Every row gives one point. To make a cloud, some directions were put in groups of two or more. Within a group, all points are equally far from the middle, so they leave a hole (a ring in 2 directions, a hollow ball in 3). The other directions are filled evenly. Then the cloud was stretched, turned, moved and blurred a little. How many holes are there, and how many directions does each take, smallest first?

Cloud (14 x 2)
[-76 -54]
[-13 5]
[44 6]
[-2 24]
[8 18]
[37 24]
[18 8]
[-36 57]
[-18 56]
[37 -35]
[-50 13]
[6 -64]
[16 -20]
[75 40]
Holes: 0

Cloud (14 x 2)
[7 -46]
[-25 -51]
[-28 -6]
[-56 -15]
[-24 -46]
[-58 -48]
[-54 1]
[25 -59]
[-26 55]
[-22 12]
[-13 40]
[-4 67]
[29 -6]
[-39 39]
Holes: 0

Cloud (22 x 3)
[38 -56 -53]
[-46 21 -23]
[6 38 -47]
[-31 -56 -18]
[4 25 -67]
[-4 22 -73]
[-34 23 -48]
[24 -30 12]
[34 17 19]
[-34 41 -26]
[-45 -36 -63]
[-35 -59 -30]
[-1 27 -65]
[-50 27 1]
[-29 23 -55]
[-49 -1 25]
[-27 34 -44]
[-41 -55 -52]
[-53 33 21]
[-48 -17 -28]
[6 -43 19]
[-49 -8 -21]
Holes: 1 (2)

Cloud (26 x 4)
[-10 37 -19 -26]
[-4 -11 -82 -4]
[-37 4 -51 -27]
[-33 8 -89 1]
[16 19 -22 -82]
[-57 -39 -5 24]
[-41 82 -48 59]
[-3 -39 16 -52]
[35 -49 14 -25]
[-25 0 -31 -48]
[12 41 -52 -66]
[-52 16 -19 -27]
[-6 -39 -64 -5]
[-12 -43 26 36]
[7 69 9 8]
[-46 -64 19 -16]
[-8 63 -5 20]
[-24 9 -56 -30]
[-59 32 -72 23]
[-28 -36 0 -26]
[-72 32 -27 -60]
[-4 -45 -72 28]
[-27 27 -11 -46]
[2 -15 -22 35]
[-19 19 -15 -14]
[-6 1 12 -36]
Holes: 0

Cloud (28 x 4)
[0 13 16 -4]
[41 22 -9 42]
[-7 -76 29 3]
[-81 -66 47 4]
[-92 10 21 45]
[57 -25 48 -54]
[-45 -32 47 4]
[27 4 4 76]
[7 -71 -17 -6]
[-21 -12 76 49]
[28 -8 -15 39]
[-44 -5 -64 85]
[20 40 3 5]
[-13 -6 95 12]
[14 -51 57 -26]
[-46 8 9 -12]
[-45 -6 -7 -3]
[-4 4 -32 58]
[-49 17 11 1]
[-36 20 -8 -2]
[26 -21 48 23]
[-31 -22 -17 25]
[-7 16 -12 4]
[8 -46 -3 -23]
[-12 -40 7 60]
[-9 -22 -6 12]
[-72 -2 -34 68]
[16 -10 63 -30]
Holes: 0

Cloud (52 x 6)
[-41 45 18 -51 13 -29]
[-8 -47 3 58 37 -28]
[-36 -6 -16 19 35 53]
[40 0 30 -60 -20 -5]
[37 12 57 8 -2 50]
[-49 12 58 -41 -32 18]
[-23 35 79 -4 -36 14]
[-42 -54 -29 7 -16 -9]
[-20 2 50 36 -4 -70]
[79 30 12 31 35 -17]
[-28 35 63 4 48 -29]
[-12 25 73 -15 -18 -58]
[8 -63 -22 -13 49 -20]
[-10 -35 65 -19 55 3]
[48 21 50 39 44 9]
[27 -31 -15 -40 -32 -19]
[28 54 -49 17 25 10]
[-39 -21 8 18 -35 62]
[-27 -58 73 -30 -9 7]
[-69 -52 -2 7 -2 16]
[68 -39 49 1 23 12]
[-3 63 37 -9 -38 -38]
[18 -28 58 33 61 0]
[-83 25 31 -2 -19 -16]
[39 67 40 -8 23 -27]
[-47 24 7 65 -21 -30]
[-11 -13 -61 -35 7 -23]
[13 -41 67 -23 31 32]
[-28 -54 -38 -25 22 5]
[12 -40 -38 56 3 28]
[4 27 37 35 49 30]
[-11 -39 75 -24 -18 -40]
[-51 1 84 -19 -6 -25]
[-7 -9 35 -15 -57 -47]
[-27 2 95 7 -5 -33]
[-67 16 2 10 30 -49]
[-14 -81 0 20 -3 7]
[-36 -5 92 -28 -7 -13]
[-2 27 69 -36 36 -40]
[-57 -23 -50 3 6 -4]
[-31 5 -38 -33 -31 27]
[52 36 15 53 42 -35]
[-50 10 -10 -21 53 -44]
[-25 -25 36 -39 -62 12]
[38 19 55 31 57 -32]
[-15 -37 30 40 -61 -10]
[54 10 -31 -33 22 -43]
[12 13 -8 19 -48 54]
[39 -45 -32 -3 39 -38]
[41 45 -34 4 -27 -31]
[66 -43 19 -2 -14 24]
[-50 0 -18 -46 28 -42]
Holes: 1 (6)

Cloud (88 x 8)
[34 -65 42 -24 4 -34 -42 3]
[48 -41 55 45 -7 -38 -37 9]
[-1 -54 11 44 -21 63 -7 13]
[-15 22 -38 -18 21 -27 -28 -43]
[27 -23 73 57 -22 30 -5 -11]
[65 -20 65 16 -3 22 -47 -37]
[3 -60 -5 47 18 5 12 -26]
[51 -32 -39 -7 12 15 -31 51]
[17 5 42 -5 -9 0 56 -52]
[-7 -38 -25 -15 -17 34 -5 -48]
[18 11 26 -17 12 -6 49 -58]
[-1 10 -60 58 15 -5 26 13]
[5 -46 -31 25 34 0 9 54]
[35 10 56 -30 -32 -3 13 9]
[32 8 56 -3 -48 -22 -18 -59]
[9 -44 -57 29 -36 -25 -45 -33]
[25 -9 16 -52 12 -36 -10 17]
[-15 1 19 65 -17 -48 -22 -25]
[72 -6 4 11 -77 8 -39 -20]
[47 -7 59 -19 -2 3 -42 22]
[-31 10 30 -26 -1 -30 38 -11]
[29 -58 -28 -6 28 -35 7 -20]
[66 -52 44 -2 -12 -19 17 -43]
[-14 -61 71 -4 9 13 -8 -14]
[64 -35 -52 36 -16 -28 -67 15]
[17 12 -26 14 -47 -23 -33 -79]
[52 13 19 43 6 13 -64 18]
[-3 23 23 9 38 -6 -49 -33]
[13 -25 -54 7 28 -42 8 41]
[81 -39 -12 18 -42 -25 -21 38]
[-17 -44 31 -39 20 20 22 22]
[12 -46 -58 -8 -27 -27 22 24]
[49 -69 16 -42 -38 -16 -34 -16]
[58 -46 0 -7 -22 26 51 -3]
[60 -23 -40 69 -25 13 -26 8]
[5 -15 -29 70 -39 -51 -34 -3]
[30 -8 -1 -22 -26 -35 7 -84]
[8 -4 -40 -7 -28 -38 -76 -12]
[44 -12 -44 -21 28 6 -34 -13]
[28 -62 5 -20 34 -5 2 -38]
[30 -51 -12 70 5 3 -58 22]
[55 -12 10 -25 8 -50 -58 -27]
[7 -2 -13 86 8 23 -13 24]
[39 11 61 4 15 -34 -39 -20]
[-47 28 -22 43 7 13 28 18]
[33 -70 -39 43 -18 15 -27 -4]
[21 -18 -25 3 -44 65 16 6]
[55 -70 -8 45 16 -9 -19 15]
[0 -23 38 -20 43 43 -1 23]
[48 -55 13 3 -53 34 -5 -54]
[-11 -17 39 -21 42 42 18 -19]
[14 51 5 28 -4 21 -43 -14]
[29 -16 47 -17 7 -35 -59 -45]
[24 1 -8 56 51 -33 -14 -7]
[68 -43 56 28 -16 38 7 -26]
[58 -55 16 -44 -15 -2 -51 -16]
[64 -4 -7 22 -33 55 10 9]
[75 -40 67 12 -33 11 -49 -27]
[2 48 -26 18 -2 -16 5 -66]
[19 -20 -22 -28 41 -2 -32 28]
[46 1 24 -59 -17 -15 -20 -33]
[-7 -13 -6 30 -35 -46 38 7]
[-3 -21 -75 0 6 3 27 23]
[25 9 21 61 25 -22 13 20]
[18 -30 30 -29 -4 62 -12 -35]
[55 -28 -35 2 18 -65 -20 6]
[35 -16 61 62 6 -9 -4 -20]
[-33 10 -6 -3 -44 -46 -8 -4]
[5 8 12 -52 29 -4 -12 -2]
[23 -69 -2 -29 -51 9 -22 16]
[34 -6 -34 6 -47 -23 33 40]
[35 -34 -9 46 44 -30 -38 -19]
[41 -47 33 30 34 3 -28 -49]
[24 49 7 44 24 11 -8 -11]
[-35 -23 11 12 -22 -26 44 2]
[62 34 -37 36 -22 -10 -35 22]
[46 3 47 46 -52 31 -25 -21]
[-23 22 -35 15 -34 -15 -11 48]
[75 0 54 10 -14 33 -11 -3]
[2 -49 -14 56 -40 42 -10 4]
[20 -6 -61 -19 17 -29 -13 -46]
[-34 5 54 9 32 -9 -10 -32]
[33 11 57 32 -38 -11 3 -52]
[52 -59 58 16 23 -25 -35 -10]
[36 -18 22 9 -24 68 -31 -36]
[14 -34 -21 11 -33 -8 26 63]
[95 -35 0 19 -46 23 -36 -7]
[-6 -5 -44 58 -18 -17 -58 40]
Holes: 1 (8)

Cloud (84 x 8)
[8 -21 44 64 -13 -21 -62 -13]
[51 15 -41 -35 22 -23 37 -12]
[26 -32 -53 26 51 54 -43 -7]
[0 -1 -27 25 75 -50 -27 -21]
[-39 -39 41 -18 -46 -21 10 -85]
[56 72 -20 3 -50 -63 8 1]
[73 5 -49 -5 34 14 5 -16]
[-62 12 -21 5 -18 -33 15 -72]
[16 36 13 -22 24 -40 14 -64]
[-21 -25 11 30 14 -77 -26 20]
[-31 41 -34 16 61 12 -41 -23]
[-45 81 27 39 -20 -17 -3 -4]
[16 71 -16 30 -3 -61 -44 22]
[-13 -43 33 -41 26 -10 7 -57]
[-50 -6 -36 -12 33 0 -36 -19]
[37 8 14 43 26 20 33 47]
[-20 -44 48 10 47 -41 -19 15]
[35 -54 12 33 49 2 27 58]
[1 38 -16 19 13 -30 -89 -36]
[-59 46 31 -10 -44 -6 46 1]
[-41 -34 -33 1 -29 47 -83 -40]
[-10 -20 -8 39 18 14 -28 -83]
[64 80 -45 3 39 17 0 32]
[-75 -5 12 37 -28 -49 -1 -32]
[-22 49 -50 -30 6 -1 27 -43]
[-28 -17 -45 11 -62 -10 24 -7]
[-3 28 -49 -5 -9 -45 41 -49]
[-28 24 9 36 68 24 -52 -4]
[-15 -32 52 -26 5 -13 22 -65]
[-22 11 56 -13 -38 -61 37 -42]
[4 50 16 32 69 -16 -24 -6]
[41 -37 32 51 78 -17 -70 -12]
[-32 -59 -25 -10 24 87 -38 -25]
[13 8 9 46 87 -53 -24 -32]
[42 3 -2 37 63 -61 -7 54]
[-59 15 22 6 -11 3 -50 25]
[42 32 5 -16 -1 -3 59 25]
[1 -54 50 56 -34 -4 -3 4]
[37 -36 4 -17 0 30 -1 62]
[7 40 -22 49 -14 -63 -22 34]
[-17 -55 -8 -42 -2 88 -32 -12]
[57 11 -25 -23 12 57 -66 -14]
[16 8 -3 39 35 60 11 61]
[28 70 -76 16 -40 -26 -32 -1]
[17 -63 13 -3 10 26 50 22]
[-10 -12 -27 -25 21 -16 -64 -59]
[53 74 -36 33 -22 -24 13 -5]
[-5 -2 -5 50 29 23 -34 -68]
[15 25 29 32 75 -41 -17 10]
[-51 43 -66 -4 -63 -17 -2 -20]
[32 36 -3 -21 48 -25 -41 -42]
[-17 -21 14 6 -50 -74 27 23]
[74 -44 -22 -37 -14 -17 -10 9]
[39 -4 52 9 12 -53 -64 -17]
[19 62 0 -50 16 -7 -8 6]
[-4 -68 18 41 12 26 38 17]
[22 62 -59 30 -14 -37 18 -27]
[95 4 -5 9 -17 -31 -35 24]
[2 44 -38 5 -16 -74 -51 -49]
[56 24 -7 -10 -12 33 -26 68]
[55 63 -48 4 2 27 17 -10]
[-33 -15 -30 13 43 -19 31 0]
[-5 -35 60 31 -12 -16 -60 2]
[7 -20 5 -29 20 -18 51 32]
[17 71 -1 2 15 -25 -35 48]
[26 -69 -13 3 33 18 -7 -68]
[43 14 -6 7 43 27 -84 -29]
[-7 -92 23 41 -6 2 -53 9]
[8 -6 10 52 22 -24 -31 -86]
[14 70 -48 51 13 -2 16 9]
[-21 76 29 -28 -8 15 17 -28]
[64 53 -15 7 49 -66 -28 21]
[-3 17 23 -23 -69 7 -41 -63]
[-21 -12 46 14 15 23 -67 19]
[-53 -47 27 63 -8 13 -22 -45]
[25 -6 7 -35 15 -39 63 4]
[50 2 38 33 42 31 -18 -13]
[-34 -51 10 58 -15 -29 -55 -61]
[-38 8 -14 52 -2 -76 17 -33]
[-13 -1 -68 16 -24 2 -30 33]
[-20 -18 30 -2 -68 58 -41 21]
[14 19 -1 67 43 -71 35 6]
[-20 27 -11 12 39 16 12 64]
[29 62 -24 -39 1 -40 -44 -19]
Holes: 3 (2, 2, 3)

Cloud (88 x 9)
[-18 -1 -52 27 -17 -54 3 70 -21]
[16 13 -13 -69 -1 16 -7 -8 -23]
[2 -8 -24 -2 -8 -30 51 80 -14]
[33 -39 2 -5 -57 -18 -54 37 14]
[-7 0 -30 52 -59 26 17 29 1]
[-27 8 36 7 -9 28 2 50 -49]
[-26 27 -21 23 45 -22 -23 29 -33]
[48 -24 -11 -24 -25 32 17 14 -10]
[7 10 33 11 66 -28 17 5 -12]
[18 33 24 3 0 -44 -26 56 -3]
[9 -16 17 4 -35 -18 16 95 -8]
[17 -37 -2 19 -31 -3 3 -60 29]
[39 0 10 -42 8 -30 -55 24 -23]
[-35 -42 -30 7 0 -7 -11 8 -8]
[0 -5 -6 -23 -72 0 -29 -32 -42]
[-50 8 -66 -26 -44 0 -1 -17 7]
[20 -3 26 67 -61 -11 -8 5 22]
[-38 -5 40 -41 17 2 22 61 -21]
[-19 -28 -26 12 16 -23 48 -4 19]
[39 -33 -21 19 -37 -11 20 -3 66]
[-36 28 -24 -1 -27 -14 25 84 -20]
[-32 -27 -25 -47 -42 15 -25 -30 -15]
[-13 4 -22 31 -28 -31 65 16 -53]
[-40 24 25 -11 -16 19 -56 11 -19]
[-32 -7 14 35 -7 -54 -25 10 -29]
[-44 -29 -27 45 -65 -6 -29 -20 0]
[20 -25 0 -48 -39 -17 -27 -23 18]
[11 42 -33 63 -12 -8 -11 39 -21]
[-54 46 10 28 3 3 47 -4 -2]
[18 -28 -4 29 -48 -40 -12 68 31]
[31 34 -34 32 -3 -38 -27 62 10]
[-19 1 15 6 19 25 11 -14 -60]
[22 -16 -30 -20 -78 5 -14 27 28]
[-9 -33 25 -34 -65 -27 20 10 -23]
[50 -14 26 7 -29 20 16 56 0]
[16 -12 5 18 -76 37 16 23 -49]
[-20 1 -24 -27 -12 6 37 -48 -45]
[12 7 31 31 -61 7 -41 -26 -4]
[29 30 14 24 -9 -28 -41 -13 -13]
[25 -19 70 37 -22 -19 0 30 -16]
[9 24 -4 -61 15 11 20 20 -53]
[-25 21 -40 -35 -60 -14 -30 30 5]
[3 -7 -27 -70 21 -32 11 42 -29]
[31 2 43 -18 55 -34 -12 10 -27]
[3 -10 -20 -16 -28 32 -7 -47 -46]
[35 -26 41 -35 -39 12 -18 -28 -26]
[12 -10 -36 34 -33 -3 8 48 61]
[41 -11 7 -61 -13 -20 29 28 -26]
[8 48 22 9 -35 -15 -18 4 -5]
[1 -38 -17 -42 13 -52 -17 27 24]
[-70 -32 -25 -7 -41 -3 8 4 -13]
[20 -23 -16 -14 -26 -51 -52 46 11]
[-53 -14 -5 59 -81 -11 5 5 2]
[-32 0 8 -65 23 7 20 24 28]
[-35 26 -9 20 -8 5 -53 -16 -43]
[-20 2 -20 20 21 -38 51 39 -40]
[-21 1 25 7 -2 16 24 29 -80]
[-47 3 22 5 -9 -33 8 26 71]
[-55 -4 -14 40 -19 -22 -43 -13 -4]
[-20 21 -33 7 25 -26 -42 62 -21]
[-62 -16 -39 5 -49 1 -5 35 16]
[-55 -31 32 -27 -27 19 15 -39 10]
[-8 11 -14 -7 -10 -23 48 -33 -57]
[-58 -5 52 4 -2 -23 -34 -2 -16]
[-13 8 -4 53 27 -19 -17 41 37]
[25 -4 48 5 53 -30 20 32 -18]
[21 -5 -17 12 -46 -14 12 -33 65]
[-9 -39 5 24 -19 -47 -23 45 45]
[-13 -16 -41 44 -22 -41 -26 40 51]
[6 -6 17 2 -15 39 -16 40 15]
[-11 -5 0 -35 43 -22 6 7 72]
[-26 8 12 -3 14 -3 9 81 -35]
[-9 13 2 -27 38 21 -15 20 -46]
[-13 -27 30 -35 -22 -15 -41 53 -59]
[-35 36 14 40 -49 8 55 1 -2]
[-8 -38 -13 24 -13 3 46 -5 -29]
[-39 22 0 -25 5 -21 -26 80 0]
[15 -22 21 9 -86 26 -7 40 -33]
[-33 -21 -8 -26 -9 -10 22 6 -80]
[-2 -21 19 -51 -10 -38 36 -4 4]
[-22 48 -22 12 -56 -1 -17 39 -48]
[35 -2 -36 0 33 -7 -49 -6 26]
[28 -23 -14 8 -10 38 -29 8 3]
[-5 -48 -34 35 -50 -24 -6 -31 -4]
[19 13 -47 11 -6 -35 58 59 14]
[-53 -36 -10 -7 -61 3 2 43 -6]
[-43 33 -31 -38 -52 4 38 6 8]
[-38 5 14 9 -62 -7 22 63 -64]
Holes: 2 (3, 6)
